Every row gives one point. Each copy is the shape, with its points in the same order, stretched, turned, moved and blurred by noise. Some copies are also mirrored. Which?

Shape, 6 rows:
[[ 2.68  0.95]
 [ 0.10 -1.89]
 [-0.79  0.55]
 [-2.15 -1.04]
 [ 2.20 -0.43]
 [-5.33 -0.68]]
Copy 1 (6 x 2):
[[-3.87  1.36]
 [-1.87 -2.18]
 [-0.46  0.67]
 [ 0.82 -1.66]
 [-4.01 -0.24]
 [ 4.46 -0.86]]
Copy 1 is: mirrored
Copy 2, 6 rows:
[[ 0.75 -2.68]
 [ 2.37  0.23]
 [ 0.74  0.07]
 [ 1.43  2.02]
 [ 1.59 -1.88]
 [ 0.39  4.72]]
Copy 2 is: mirrored

Shape:
[[-1.86 -1.21 -0.15 -1.45]
 [-2.13 -0.21  2.03  0.85]
 [ 1.57  0.18 -1.68  1.37]
 [-3.83 -2.33 -0.31  2.57]
 [-2.76  0.62 -2.04  1.73]
 [ 4.43  0.46  1.68 -3.37]
 [-0.20 -2.26 -3.84 -0.39]]
Copy 1:
[[-2.03 -0.75 -0.65 -2.56]
 [-2.99  2.24  0.52 -0.69]
 [ 2.68 -1.17  1.79 -0.06]
 [-3.52  0.45  3.40 -1.58]
 [-0.71 -0.27  2.69 -3.32]
 [ 2.62 -0.73 -4.18  1.23]
 [ 1.36 -4.23  1.47 -2.72]]
Copy 1 is: mirrored
Copy 2:
[[-0.49  0.87  0.66  3.30]
 [ 2.41  1.85  0.12  2.25]
 [-1.35 -1.39 -1.47  0.54]
 [ 3.48  0.52 -0.89  5.57]
 [ 1.36 -1.90  0.67  4.07]
 [-4.58  2.06 -0.37 -3.52]
 [-2.40 -1.67 -0.83  3.98]]
Copy 2 is: mirrored
Copy 3, 7 rows:
[[-1.42 -0.54  0.79  0.59]
 [ 0.69  0.74  2.29  1.83]
 [ 1.80 -0.12 -2.32 -1.98]
 [-0.47  0.74 -0.97  4.67]
 [-1.18  2.03 -1.77  2.18]
 [ 2.31 -3.15  2.27 -6.04]
 [-0.77 -1.37 -3.90 -0.55]]
Copy 3 is: only turned
Copy 4:
[[-1.43 -1.25 -0.22  0.03]
 [ 0.26 -0.88  1.85 -0.66]
 [-0.67  2.08 -0.93 -1.05]
 [-1.96 -1.05  0.99 -2.62]
 [-3.77  1.23  0.74 -1.45]
 [ 3.81  0.72 -1.64  3.18]
 [-2.63  0.68 -2.46 -1.41]]
Copy 4 is: mirrored
